Every row gives one point. Each copy is the shape, with its points in the same order, stretched, turned, moved and blurred by noise. Some copies are also mirrored. Which?

Shape:
[[-5.1  1.7]
 [ 2.2 -2.2]
 [ 3.4  0.7]
 [-2.6 -1.3]
 [ 0.5 -5.5]
 [-3.9 -3.1]
 [-1.1  0.3]]
Copy 1 (7 x 2):
[[ 5.8 -2.2]
 [-2.4 -0.7]
 [-1.8  2.4]
 [ 2.0 -3.1]
 [-2.9 -4.5]
 [ 1.9 -5.2]
 [ 1.6 -0.9]]
Copy 1 is: mirrored
Copy 2, 7 rows:
[[-4.4  2.4]
 [ 2.1 -3.0]
 [ 3.6 -0.5]
 [-2.4 -1.4]
 [ 0.0 -6.0]
 [-4.1 -2.9]
 [-0.7  0.5]]
Copy 2 is: only turned
Copy 3, 7 rows:
[[-4.8  1.4]
 [ 2.1 -1.1]
 [ 3.9  1.9]
 [-1.7 -1.2]
 [ 1.6 -4.4]
 [-2.8 -3.7]
 [-0.2  0.6]]
Copy 3 is: only turned

Shape:
[[ 2.6 -3.3 -4.7 -2.1]
 [ 2.1  3.3 -2.5  2.1]
 [-4.3  1.1  1.3 -0.9]
 [ 4.3  0.1 -1.6  0.4]
 [-1.2  1.0  2.6 -2.9]
 [-1.5  1.3 -5.2 -4.6]
 [ 2.8 -3.8  3.1  2.7]
 [ 1.1  0.7  2.9  4.0]]
Copy 1:
[[ 2.1 -3.9 -5.6 -3.8]
 [ 0.3  3.0 -1.6 -3.3]
 [-1.7 -0.2 -2.2  4.2]
 [ 2.5 -0.5 -1.2 -4.2]
 [ 2.2 -1.0 -0.7  3.5]
 [ 2.0 -0.2 -8.4  0.5]
 [-0.4 -4.2  3.3 -2.2]
 [-1.5  0.3  3.2 -1.3]]
Copy 1 is: mirrored
Copy 2, 8 rows:
[[ 1.0 -3.7 -5.1 -4.1]
 [ 2.2  2.8 -4.1  0.6]
 [-4.3  2.1  0.8 -1.0]
 [ 3.6 -0.4 -3.1 -1.1]
 [-1.3  1.6  2.0 -3.0]
 [-2.7  1.4 -5.3 -6.0]
 [ 2.5 -3.8  1.6  2.1]
 [ 1.6  0.7  1.0  3.5]]
Copy 2 is: only turned

Shape (12 x 6):
[[-5.4 -1.1 -2.2 -2.2 -3.3  3.1]
 [-2.7 -5.1 -5.3  0.5 -0.8 -6.6]
 [-1.0 -1.4  0.0 -2.0  2.3  0.4]
 [-3.9 -0.8  0.4  0.8 -0.4  1.5]
 [-2.4  2.1 -3.2 -2.2  2.5  0.3]
 [-1.9  1.4 -0.2  0.1  1.0 -2.1]
 [-0.1 -3.4  0.1 -4.0  1.6  3.4]
 [ 5.1  3.1 -4.2  5.0  3.0  2.6]
 [ 2.9 -1.6  1.5 -3.9  1.3 -1.2]
 [-3.3 -0.3 -3.6  0.4  0.6 -3.1]
 [-7.5 -0.4 -1.1 -0.1  1.9 -1.4]
 [ 2.3 -2.8  4.9 -0.1 -0.4  2.6]]
Copy 1:
[[-6.5  0.2 -0.9 -3.9 -2.3  3.5]
 [-3.9 -5.2 -5.4 -0.3 -0.1 -4.8]
 [-0.8  0.4  0.3 -1.7  2.5  0.4]
 [-4.4  1.2  0.2  0.0 -0.3  1.5]
 [-3.2  3.6 -2.9 -2.9  2.6  0.2]
 [-3.6  2.7 -0.9 -0.3  0.6 -1.8]
 [ 0.7 -1.1  0.7 -3.6  3.2  3.3]
 [ 2.8  6.4 -4.9  4.6  1.2  2.0]
 [ 2.5  0.4  1.6 -3.1  2.1 -1.0]
 [-4.7  0.3 -3.0 -0.4  1.2 -2.3]
 [-7.7  1.4 -0.4 -0.6  2.6 -1.0]
 [ 1.8 -0.6  4.8  1.4 -0.7  2.7]]
Copy 1 is: only turned
Copy 2, 12 rows:
[[-4.5 -0.5 -3.0 -1.6 -5.9  2.6]
 [-3.5 -6.8 -4.0 -0.7 -2.8 -8.2]
 [-2.2 -1.4 -2.2 -3.5  0.8  1.5]
 [-4.2 -0.2 -1.3  0.0 -2.2  1.4]
 [-2.3  1.7 -5.5 -4.6 -0.8  0.1]
 [-2.3  1.4 -2.5 -2.0 -0.3 -2.0]
 [-1.0 -3.3 -1.8 -4.4 -0.6  4.3]
 [ 5.1  2.6 -7.6  2.4  2.1  1.2]
 [ 2.0 -2.2 -0.8 -5.9  0.5  0.2]
 [-3.2 -0.9 -4.7 -1.0 -2.3 -3.6]
 [-7.9 -0.6 -2.6 -1.3 -1.2 -1.7]
 [ 1.8 -2.2  2.8 -1.8  0.3  3.4]]
Copy 2 is: only turned
Copy 3 (12 x 6):
[[-4.8 -2.0 -2.4 -1.9 -4.0  1.7]
 [-1.8 -4.1 -7.0  0.3 -0.9 -8.1]
 [-0.2 -2.9 -0.3 -0.9  1.6 -0.4]
 [-2.8 -1.8  0.3  1.1 -1.0  0.2]
 [-1.4  2.1 -2.9 -1.5  2.0  0.4]
 [-0.3  1.1 -0.1  0.1  0.7 -2.8]
 [ 1.1 -4.4  0.2 -2.9  1.1  1.7]
 [ 6.8  3.8 -2.8  4.5  1.0  2.2]
 [ 3.7 -2.0  1.8 -3.3  1.2 -2.7]
 [-2.1 -0.4 -3.7  0.3  0.1 -4.2]
 [-6.0 -1.4 -2.3  0.5  1.8 -1.9]
 [ 2.9 -3.9  5.1  0.3 -1.1  0.7]]
Copy 3 is: only turned

Shape (11 x 8):
[[-0.3  2.6  3.2  1.0 -1.8 -3.5  0.6 -2.3]
 [ 1.7 -0.7 -4.2 -0.1 -0.1  7.4  0.1  4.0]
 [ 0.1 -4.6 -1.0 -3.6  2.5 -2.5  4.8  1.9]
 [-0.6  3.9 -0.3  0.2 -3.2  1.5  3.7 -4.2]
 [-1.7  1.6 -5.6  2.2 -0.9  3.6  0.2 -0.3]
 [-0.6 -1.4 -2.2  3.9 -3.3  2.5 -2.3  1.6]
 [ 1.0 -2.5 -3.0 -3.8  3.0 -1.8  0.6  4.6]
 [-4.5  4.3  1.6 -4.2 -1.5 -1.3  4.6 -1.0]
 [-1.1  0.0  0.2 -1.8  4.6 -0.7  1.7  0.6]
 [ 0.3  2.7 -2.0 -0.5 -2.4  0.6 -2.2 -2.8]
 [ 2.9  0.0 -5.4 -0.1  3.3 -0.4  0.6  6.9]]
Copy 1 (11 x 8):
[[ 0.0  3.2 -1.6  2.9  0.3 -5.2 -2.1 -1.8]
 [ 3.8  0.3 -2.4  2.0 -1.3  7.4  4.9  3.0]
 [ 1.5 -4.2 -3.2 -3.2  2.1 -3.0  3.9  0.3]
 [-0.7  5.7 -4.7  2.3 -2.6 -0.8  2.3 -3.3]
 [ 0.3  0.9 -6.8  4.5 -2.6  4.8  2.3  1.4]
 [ 1.6 -1.4 -1.7  5.3 -4.0  3.1 -0.1  2.1]
 [ 4.0 -3.3 -4.3 -2.9  2.3 -0.2  1.4  3.9]
 [-4.4  5.6 -4.8 -1.8 -0.2 -3.3  1.8  1.1]
 [ 0.3 -0.2 -3.7 -0.2  5.2 -0.4  1.6  0.8]
 [ 1.7  3.5 -4.8  1.7 -2.0  1.1 -2.5 -0.9]
 [ 6.5 -2.6 -5.7  1.1  2.3  1.0  3.2  6.5]]
Copy 1 is: only turned
Copy 2, 11 rows:
[[-1.1  2.3  4.1  3.4 -1.4 -1.9 -1.0 -0.1]
 [ 2.7 -2.2 -3.0 -0.8  2.1  8.1  0.3  0.9]
 [ 0.8 -4.8  0.2 -1.1  0.3 -4.4  4.0  1.9]
 [-1.1  4.4  1.2  2.6 -3.5  2.0  3.1 -1.7]
 [-0.6  1.1 -5.0  1.9  1.0  5.8 -0.8 -1.0]
 [ 0.0 -0.9 -2.2  3.5 -1.6  4.9 -4.2  0.4]
 [ 1.9 -3.4 -2.3 -3.7  3.1 -2.4  0.2  2.8]
 [-5.8  4.4  3.1 -1.2 -0.7 -1.1  5.3 -0.2]
 [-1.0 -1.1  1.5 -0.4  4.0 -0.8  2.3 -0.3]
 [ 0.3  2.9  0.3 -0.9 -1.6  2.4 -1.9 -3.0]
 [ 4.2 -0.2 -4.6 -2.5  3.8  0.6  0.0  4.6]]
Copy 2 is: only turned
Copy 3:
[[-1.6  1.8  2.2  0.1 -1.6 -2.8 -3.2 -1.7]
 [ 0.8  0.0 -4.3  1.2 -1.9  6.7  2.8  4.6]
 [-1.7 -3.4 -2.4 -3.7  2.5 -0.8  4.0 -0.2]
 [-2.3  4.5 -0.5  0.1 -3.9  1.3  0.1 -3.2]
 [-1.5  2.5 -6.1  1.8 -1.6  3.7 -1.6  0.7]
 [-0.7 -0.9 -4.3  4.2 -3.3  1.2 -2.1  2.5]
 [-0.2 -2.1 -3.6 -4.3  2.2 -0.2  1.9  4.1]
 [-6.6  3.6  1.1 -4.4 -1.8  0.4  0.3 -0.9]
 [-2.3 -0.6 -0.7 -3.4  3.5  2.1 -0.9  0.3]
 [ 0.4  2.8 -2.6 -1.1 -4.4  0.9 -3.8 -0.3]
 [ 1.9  0.6 -4.8 -1.3  3.6  1.1  2.1  6.2]]
Copy 3 is: only turned

Shape (16 x 11):
[[-0.6  1.3  2.3  4.4 -0.7 -3.9  3.0  2.1 -2.5  2.8 -1.4]
 [ 3.4  1.6 -4.3 -1.9  3.0 -3.5  0.9  1.0 -2.6 -4.0  2.4]
 [ 3.2  0.0 -3.7 -2.8  1.3  1.2  1.9 -5.0 -1.8 -3.3  3.1]
 [-0.3  2.6 -1.5  2.4 -1.7  3.1  0.4  1.5  2.4  0.8 -4.2]
 [-1.3  3.9 -1.8  3.8 -3.1 -5.3 -0.5 -1.9 -2.2  2.0  4.1]
 [-2.1  2.6  3.7 -2.9  1.8 -5.1 -0.3 -3.5  0.3 -0.6 -4.7]
 [-2.9 -0.9  4.1 -2.4  4.2 -2.3 -0.2 -1.4  2.9 -0.1 -0.3]
 [-0.3 -2.9 -1.0 -3.2  0.0 -1.5  1.9 -1.1 -1.9  1.8 -2.7]
 [ 4.8 -3.0 -5.5  4.3  3.9 -4.1 -2.7 -2.1  4.9 -3.7 -0.9]
 [ 3.8 -4.5  2.1 -4.5  2.6  1.0  2.7 -4.4  3.0 -1.9  3.6]
 [-2.5  0.5 -4.4 -1.6  1.9  2.9 -2.2 -1.0  3.3  1.6 -2.7]
 [-0.7 -2.7  2.4 -3.1  1.9  0.2 -0.2 -4.9  5.1 -2.1 -2.1]
 [ 3.3  3.5 -1.5 -2.1 -3.6 -1.0 -1.4  3.4 -1.9  1.7 -3.6]
 [-1.2  2.4 -3.5 -1.9 -1.7 -4.7 -1.5 -0.9  3.8 -4.1  1.2]
 [-0.8 -4.2 -5.5  1.3  0.4  3.3 -3.1 -3.3  0.6 -4.5 -2.5]
 [ 0.5  1.8  2.2 -3.3 -0.8 -3.1 -3.5 -4.7 -3.3 -4.1  2.7]]
Copy 1 (16 x 11):
[[-0.6  1.9  4.3  0.1 -3.5  0.3  2.4  2.9 -2.1  3.1 -0.2]
 [ 2.8  1.3 -0.1  0.9  6.0  0.9  5.0  1.3 -2.2 -3.3 -2.6]
 [ 1.1 -0.7 -2.8 -1.3  3.8  0.5  3.2  0.2 -2.4 -5.2  1.5]
 [-2.0  2.8 -3.1  0.3 -1.8  2.4 -2.5  2.8  0.2  2.6 -1.3]
 [-0.1  1.3  4.8  4.2 -1.1  2.1  4.5 -2.4  0.4 -0.3  2.9]
 [ 0.4 -0.6  5.6 -4.5 -3.7 -3.3  0.3 -0.7  3.2 -2.5 -4.2]
 [-3.0 -1.0  5.6 -3.5  1.6 -2.6 -0.7  3.8  2.9 -1.0 -1.4]
 [ 0.5 -4.3  1.0 -3.5 -0.4  0.0  2.3  1.2 -0.1  1.5 -1.4]
 [ 5.2 -2.1 -1.7  7.3  4.5 -3.8  0.1  5.6  2.0 -3.1 -0.1]
 [ 1.3 -2.8  1.0 -5.5  4.2 -0.9  0.8  6.0  0.4 -5.5  4.5]
 [-3.6 -1.7 -4.7 -0.5  2.4 -0.4 -1.4  0.3  4.3  2.5 -1.2]
 [-1.2 -2.7  1.1 -3.6  0.7 -2.8 -2.7  3.8  3.1 -4.5  0.0]
 [ 4.7  4.4 -0.2 -1.3 -2.0  3.3  0.4 -0.7  0.6  2.2 -3.0]
 [ 0.7 -0.2  2.0  2.8  0.9  2.4  1.5  0.9  5.4 -4.0 -2.2]
 [ 0.0 -4.9 -3.5  3.0  3.9  1.1 -3.6  0.7 -1.2 -2.3 -0.6]
 [ 4.1  1.0  5.2 -1.6  1.7  1.1  0.1 -3.8  0.0 -6.2  0.4]]
Copy 1 is: mirrored
Copy 2 (16 x 11):
[[-4.9  2.9 -2.6  5.0  2.1 -2.4  0.9  1.6  1.8  2.5 -2.6]
 [-1.6  1.3 -5.0 -2.9  5.0 -2.1 -1.1  3.8 -0.2 -4.7  2.8]
 [ 0.6 -3.3 -4.7 -2.4  3.3 -1.0 -0.3 -1.4 -2.0 -6.3  0.9]
 [ 1.8  3.8 -2.0  3.9 -1.0  1.5  2.9 -1.1 -4.1  0.6 -1.3]
 [-4.9  0.7 -4.7  3.5  3.0 -4.0 -1.9 -2.6  1.2  4.1  3.5]
 [-1.6  5.2  2.7  0.4  3.2 -5.0 -1.5 -2.5 -0.3 -1.0 -3.2]
 [ 1.2  0.7  5.3  1.8  4.0 -3.0 -1.0 -0.7  1.4 -0.5 -1.6]
 [-1.3 -0.8 -1.3 -1.6  0.8 -3.3  0.5  0.2 -2.2  0.4 -5.3]
 [ 7.8  1.7 -4.7  3.1  4.5 -6.1 -4.6  4.6 -2.7 -1.7  1.1]
 [ 5.2 -6.0  0.2 -0.9  0.9 -2.5  0.8 -0.9  2.8 -5.3 -0.8]
 [ 4.5  0.8  0.1  0.1  2.9  0.8  1.2 -1.6 -6.0  2.1 -0.8]
 [ 4.8 -0.7  3.9  2.3  1.3 -3.5 -0.7 -2.5 -1.6 -3.5 -1.8]
 [-1.2  5.1 -3.5 -2.8 -2.7  0.2  0.5  1.1 -0.1  0.8 -1.4]
 [ 1.3  2.4 -0.3 -0.6  1.1 -5.8 -0.8 -0.4 -3.1 -2.0  5.2]
 [ 3.4 -2.2 -2.1  1.4  0.6  0.4 -3.7  1.4 -9.7 -3.2 -1.2]
 [-3.0 -0.4  0.6 -2.0  1.3 -2.4 -5.7 -2.2  1.4 -4.7  2.3]]
Copy 2 is: mirrored
Copy 3 (16 x 11):
[[-0.4  1.1 -4.8  4.2  2.0 -2.7 -1.1  1.2 -1.7  4.8 -3.1]
 [ 0.6 -1.0 -3.4 -2.7  2.3  0.4  2.6  1.1 -3.0 -5.0 -1.8]
 [ 0.3 -1.2  1.1 -4.3 -0.2  1.0  3.3 -3.8  1.2 -4.1 -2.0]
 [-6.2 -0.5 -0.8  1.8 -1.7  1.2  1.3  2.2  1.9  0.8 -1.7]
 [ 1.2  2.0 -6.0  2.9 -0.2 -3.1 -1.4 -1.3 -1.8 -1.1  3.6]
 [-1.9  5.5 -0.4  2.0  3.9 -2.4 -3.4  0.2  2.1 -1.9 -4.9]
 [-1.1  1.5  0.2  0.8  5.9  0.1 -4.1  1.4  4.0 -0.3 -1.4]
 [-2.1 -1.0 -1.8 -1.6  0.3  0.5 -4.0 -2.4  0.6  1.2 -6.2]
 [-3.8 -8.0 -2.1  1.4  2.9 -6.1  1.7  0.5  0.2 -7.1 -1.6]
 [ 1.4 -3.2  4.8 -5.1  1.9 -1.3  0.6 -1.4  5.1 -0.4 -3.3]
 [-7.4 -0.8 -0.9 -0.5  1.2  2.6 -2.3 -0.8  2.6 -2.2  0.8]
 [-2.1 -1.0  3.1 -0.7  3.0 -0.6 -1.7 -0.2  7.1 -2.7 -4.1]
 [-4.2  1.8 -0.6 -1.0 -4.0 -0.1 -0.7  4.5 -3.5 -0.1 -4.5]
 [-0.9  0.6 -3.9 -0.1  0.2 -1.0 -0.6  2.9  2.8 -7.7  0.3]
 [-3.5 -6.2  0.1  2.5 -0.8  3.0 -0.3 -3.4  1.5 -5.6 -4.0]
 [ 3.9  3.2  2.2  0.5  0.5 -0.1 -1.8 -0.8 -0.8 -5.4 -2.3]]
Copy 3 is: mirrored

Shape, 16 rows:
[[-0.1  3.6  3.3  5.9  0.0 -1.3  1.5 -1.4  2.6  3.5 -1.5  1.0]
 [-0.4  1.3 -1.5 -2.2 -2.0  1.8 -3.4  0.2  0.1  4.2 -1.8 -0.8]
 [ 1.5 -1.1 -1.1  4.0  4.6  2.3 -4.8 -3.2 -1.7  3.4  5.9 -2.8]
 [ 2.7 -0.1 -2.5  0.1 -3.2  3.8  0.0 -0.4 -3.1 -2.6  0.4 -4.7]
 [-3.6 -4.4  0.9 -0.5 -1.2  1.0  3.1 -3.2 -3.2  0.2 -1.3  1.2]
 [ 0.0 -4.0 -3.4  3.2  0.9 -3.2 -3.0 -3.6  1.6 -1.8 -1.9  0.3]
 [-4.7  1.8  1.7  5.3  1.5  1.2  0.9  3.5 -3.5 -2.3  3.4 -5.1]
 [ 2.5  1.7 -2.0  0.2 -2.9 -3.7  0.3 -3.6  0.3  3.2 -2.0  1.4]
 [ 2.3  3.1 -2.3  1.4 -1.6  3.8 -3.8  3.6  3.7 -4.0  3.5 -4.8]
 [-4.6 -2.0  0.8  6.5  0.7 -0.5  2.2  3.8  3.4  0.0  1.4  1.9]
 [ 1.8 -1.7 -2.6 -1.5  3.3  2.7 -4.6 -1.2 -1.6  0.8  1.6  2.4]
 [-0.9 -1.9 -1.2  0.3  3.7 -3.7 -0.5 -2.4  1.8 -2.8  0.8 -0.1]
 [-0.2 -0.7 -3.2 -2.3 -2.7  1.1  1.9 -2.2  3.1  3.8  4.4 -2.1]
 [-5.3  1.7  4.1  0.1 -1.2  4.0  0.5  0.7  1.7 -4.4 -0.4 -3.3]
 [-0.5 -3.6  4.8  3.9  2.0 -2.1 -1.1  2.4 -3.3 -1.1 -0.3 -2.5]
 [-3.6 -4.2  2.2  0.0 -1.4 -3.9 -4.0  0.5 -2.4 -3.6  5.0  1.0]]
Copy 1:
[[ 1.0  3.4  4.7  2.5  0.1 -1.6  0.4 -2.1  5.1 -1.2 -0.9 -0.8]
 [ 1.5  0.5  1.7  1.4 -1.5 -1.3 -2.8  2.5 -0.3  2.4 -0.2 -1.3]
 [ 2.9 -1.6  3.2  1.6  5.9  0.0  3.8  0.1  1.9  2.6  4.0 -6.6]
 [ 2.2  0.3 -3.6 -1.4 -1.5  1.5  0.4  2.2 -0.4 -0.2 -1.9 -6.1]
 [-0.6 -4.6  1.6 -0.1 -4.2  0.1  1.7 -2.8 -0.6 -2.5  0.2 -1.3]
 [ 1.7 -4.9  1.4  3.3  4.5  1.4 -1.5 -1.0  1.8 -1.5 -3.7 -2.5]
 [-2.9  3.8 -2.5  5.5 -0.5  0.7  4.3 -1.9 -0.6 -1.6  0.2 -5.7]
 [ 3.7 -1.8  1.9  0.7 -0.7 -3.2 -3.1  0.2  3.2 -3.2 -1.6 -1.1]
 [ 0.6  5.5 -2.0  0.7  3.2  4.7 -1.6  5.0  0.2  1.7 -0.9 -4.7]
 [-2.0  2.0  0.6  5.9  0.8  3.8  3.0 -1.3  3.7 -1.7  0.8  1.3]
 [ 3.2 -2.7  2.4 -0.6  3.6  0.4  2.2  2.3 -2.0  2.4  1.2 -0.5]
 [-0.5 -2.5 -0.2  1.8  4.9  0.3 -1.2 -2.8  0.9 -1.7 -0.3 -0.4]
 [ 1.9 -0.7 -1.0 -0.9 -0.8  2.1 -3.2  0.7  2.9 -0.9  5.9 -2.5]
 [-4.9  3.8  0.9  0.1 -2.0  3.3 -0.6 -2.2 -1.8 -0.6 -2.1 -3.8]
 [-3.9 -1.7 -0.8  3.3  1.9 -2.5  4.1  0.7  1.5 -0.8 -2.1 -3.9]
 [-4.0 -4.5  2.2  5.0  2.9  1.3  1.1  4.0 -2.3 -4.9  0.8 -3.7]]
Copy 1 is: only turned
Copy 2 (16 x 12):
[[-1.3  0.0  3.4  3.4 -4.1  4.2  4.6 -4.0  2.6  1.9  1.6  4.8]
 [ 2.0  2.1 -1.6 -5.0  0.3  2.2  1.8 -1.2  4.7  1.6 -1.4  1.9]
 [-1.6  3.7  4.1 -6.2  1.3 -0.7  5.0 -7.8  0.6 -1.9 -5.5  1.0]
 [-0.7  1.0 -4.5 -5.2 -0.9  4.5  1.5  0.6  0.5 -4.6 -4.1 -3.1]
 [-1.8  0.2 -1.1 -2.8  0.2  3.9  1.2 -2.4 -2.8  2.6  4.7 -3.1]
 [ 0.3 -3.7  2.8 -1.0 -2.4 -1.6 -0.6 -6.1  1.9  1.2 -1.2 -5.1]
 [-4.4  1.1 -2.0 -3.5 -1.9  6.6  3.8 -0.7 -4.9  3.4 -7.0  1.6]
 [ 1.0  1.8 -0.6  1.9 -1.8 -1.2  3.3 -2.0  5.5  0.6  1.8 -1.9]
 [-1.1  0.9 -1.5 -5.8 -5.3  2.8 -2.3  3.5  0.0 -3.5 -9.1  3.4]
 [-2.1 -3.7  3.0 -2.8 -6.2  1.5  3.1 -0.1 -5.3  3.7  0.7  2.2]
 [ 0.2 -0.3  2.0 -6.4  4.8 -2.6  1.2 -3.0  2.0 -1.8 -0.3  1.7]
 [-3.6 -0.4  4.0 -0.4  0.2 -2.2 -1.0 -2.4 -0.1  2.6 -1.5 -2.9]
 [-1.1  5.4  0.4 -6.0 -5.2 -1.1  2.5  2.4  1.3 -0.7  1.1 -1.8]
 [-4.3  0.9 -1.7 -3.1 -3.4  7.9 -3.9  0.5 -2.0  2.3 -0.8  4.5]
 [ 2.0  0.2  1.1  0.1  1.5  6.0  0.9 -4.0 -5.0  3.9 -2.4  0.7]
 [-0.3  2.7 -3.2 -2.8  0.4 -1.6 -3.6 -3.5 -7.0  4.0 -2.3 -0.9]]
Copy 2 is: mirrored
Copy 3, 16 rows:
[[ 4.5 -0.9  6.8  2.3  0.3 -0.1  5.4 -0.4 -0.3  4.0  0.4  2.6]
 [ 0.1 -1.7  1.0 -2.7  2.9  1.5  2.4  2.2  1.8  5.0 -0.1 -3.7]
 [ 5.0  1.9  1.9 -0.3  7.8  1.8 -2.9 -4.1 -4.2  7.8 -3.5 -1.7]
 [ 2.4 -0.2  1.1 -4.0  0.4  4.5 -2.2 -3.5  1.2 -1.2 -1.9 -5.2]
 [-2.1 -0.8 -2.0  0.0 -1.8  4.5  1.2 -0.3 -3.5 -0.2 -0.8  0.8]
 [-1.0 -1.9  0.9  2.0  1.8 -2.0 -2.0 -2.8  0.3  0.3 -5.6  4.1]
 [ 4.6  3.1  5.4 -0.3  3.6  4.1 -0.8  0.8 -5.6 -2.5 -2.3 -2.8]
 [-1.1 -0.1  2.7 -0.7 -0.5 -1.8  4.8 -3.2  3.5  3.4 -2.9  1.0]
 [ 4.6  0.1  6.3  0.1  2.7  2.6 -5.2 -1.4  4.3 -1.7 -0.1 -7.0]
 [ 4.6  2.0  4.2  6.6 -0.6  1.5  1.7  2.3 -1.7 -1.8 -1.2  1.2]
 [ 0.7  2.1 -1.1 -2.9  4.4  0.9 -4.4  0.2  0.5  5.3 -0.3 -0.4]
 [-2.2  0.1  2.2  1.7  3.1 -1.7 -2.5 -2.8 -0.7 -2.1 -1.6  2.7]
 [-0.7  0.0  1.1  3.6  0.8  3.6  2.6 -3.9  2.5  1.6 -0.9 -6.4]
 [ 0.1 -3.5  4.8  0.7 -0.3  6.7 -2.2  2.6 -1.9 -2.9  3.3 -2.9]
 [ 3.6  0.0  1.4 -2.5  1.1 -3.0 -2.3  0.0 -6.9 -1.5 -1.0 -0.1]
 [-3.7  2.9  1.3  0.3 -1.8 -1.1 -5.9  0.5 -4.8 -0.8 -3.9 -2.1]]
Copy 3 is: only turned
